Each row is a point. The points of each table are mixes of a few directions, plus a little noise. Count the directions of each table, and those that both share. Where both have some left over, give the other angles between the two spaces (their principal angles), to ten degrees, smallest first.
(in the rows, 128 means zero)

First (6 x 2):
[[103 130]
 [ 95 131]
 [ 75 132]
 [182 125]
 [ 85 131]
 [228 121]]
Second (5 x 2):
[[198 123]
 [124 129]
 [105 130]
 [ 37 135]
 [178 125]]
Directions: first 1, second 1, shared 1

First (8 x 6):
[[117 249 213 136  57  91]
 [126 144 139 128 119 123]
 [127 131 131 128 126 127]
 [136  43  68 123 178 155]
 [123 183 166 130  96 111]
 [135  55  78 123 170 151]
 [128 132 130 127 125 127]
 [132  88 101 127 152 140]]
Second (9 x 6):
[[158  74 139 114  63 213]
 [110 161 164 187 124  97]
 [146  95 142 127  82 184]
 [134 116 123 116 121 144]
 [116 149 146 161 130 105]
 [142 102  50  22 181 129]
 [124 136 154 164 110 128]
 [106 168 107 124 187  60]
 [115 151 125 136 154  92]]
Directions: first 1, second 2, shared 0; angles 50

First, 10 rows:
[[101 131 173 113 132 117 115 119  84]
 [129 131 112 127  94 124 121 208 131]
 [160 125 110 102  88 141 114  93 170]
 [ 89  84 130  98 144 107  43 133  94]
 [148 112  58 164 197 139 149  82 160]
 [117 134 157 103 103 122 116 142  97]
 [ 96  82  89 178 183 113  85 192 164]
 [155 153 158 144  78 144 163 120 198]
 [162 189 158 101  44 143 191 157 108]
 [120 139 134 150 220 132 182  34  72]]
Second:
[[154 136  89 100 145 138 146  69  92]
 [ 96  99 135 182 162 115 103 176 174]
 [ 84 146 249 146 124 117 141 108 116]
 [145 132 108 112  83 131 119 172 142]
 [150 138  98 100 183 140 162  12  66]
 [134 133 126 118 123 131 133 118 119]
 [ 95 105 143 176 204 119 125 101 136]
 [166 131  61  94 115 140 132 118 115]
 [112 151 212 122  24 120 114 223 159]
 [146 110  60 131 116 130 105 183 161]]
Directions: first 5, second 3, shared 3

First (9 x 14):
[[ 86 113 130 133 114 126 119 141 126 125 128 132 122 134]
 [181 146 125 121 146 130 139 112 131 132 128 124 136 120]
 [162 140 126 123 139 130 135 118 130 130 128 125 133 123]
 [120 125 129 129 126 128 126 131 128 127 128 129 127 129]
 [168 142 125 123 141 130 136 116 130 131 128 125 134 122]
 [  7  87 136 144  88 123 104 163 122 119 129 139 110 146]
 [138 132 127 127 131 128 130 125 129 129 128 127 129 126]
 [129 128 128 128 128 128 128 127 128 128 128 128 128 128]
 [161 139 126 124 139 129 134 118 130 131 128 125 133 123]]
Second:
[[117 103 126 103 151 113 103 123 142 140 136 135 138 132]
 [162 124 124 115 176 120 117 106 148 146 146 127 138 116]
 [111 115 132 138 121 128 131 134 120 126 129 126 121 127]
 [122 133 138 156  72 144 168 149  88 106 103 120 113 131]
 [118 129 126 138 147 128 117 122 142 135 143 128 125 122]
 [108 132 122 122 141 123 105 125 149 134 139 135 131 132]
 [168 164 120 119 129 133 134 118 135 125 122 128 137 129]
 [119 125 134 133  87 134 148 145 101 113 107 126 123 136]]
Directions: first 1, second 4, shared 1

First (11 x 24):
[[118 158 177 146 182 135 135 153 153 121 101 117 119 145 141 163 107 141
   54  92 134 121  99 120]
 [143 127  92 123 136 114 145 110 130 131 158 119 119 121 127 112 144 105
  124 145 111 114 150 118]
 [148 110 103 114  88 130 123 120 119 118 139 141 103 135 107 101 145 122
  170 150 127 131 139 146]
 [139 105  90 104  97 134 116 100 111 135 164 125 138 102 137  94 149 106
  159 155 101 116 145 114]
 [146 115  70 118 113 107 146 101 121 133 166 125 122 117 117  99 152 101
  159 159 114 121 165 126]
 [104 148 157 157 160 113 143 150 138 134  95 129 148 140 126 167 105 152
  112 105 157 146 121 134]
 [ 75 148 206 162 158 135 115 165 131 141  65 131 183 131 147 189  82 178
  107  80 165 157  91 127]
 [147 129 123 124 119 127 133 133 134 112 125 136  90 149 107 119 135 126
  132 133 134 128 130 146]
 [ 96 135 211 131 138 173  85 155 129 130  85 129 158 124 163 160  95 160
   89  85 132 131  69 115]
 [140 117  87 121 110 113 138 111 119 132 151 130 125 122 116 108 145 113
  161 152 123 128 155 132]
 [152 116  92 110 109 129 129 111 124 123 157 128 105 125 120  97 149 106
  141 151 109 114 144 128]]
Second, 8 rows:
[[120 123 136 129 114 131 119 133 121 128 116 136 137 129 124 132 124 140
  149 126 138 139 124 136]
 [172 159  82 119 215 108 177 101 166 123 196  85  79 123 150 111 155  64
    7 135  69  63 151  80]
 [121 124 134 129 117 130 121 132 123 128 118 134 134 129 126 129 125 136
  146 127 137 137 124 134]
 [109 114 149 132  86 139 107 140 110 130  96 148 150 131 119 136 115 158
  184 125 155 159 117 150]
 [140 136 115 125 152 122 141 120 139 126 147 116 115 126 133 123 136 109
   94 130 111 110 134 115]
 [106 112 152 132  83 138 103 141 109 129  93 150 154 130 117 137 114 161
  190 125 159 162 117 153]
 [145 140 111 123 164 120 147 117 143 126 154 110 108 126 137 122 138 102
   81 130 105 102 137 109]
 [111 116 145 132  94 136 109 139 113 130 101 145 147 130 120 134 117 153
  176 125 151 154 119 147]]
Directions: first 4, second 1, shared 1
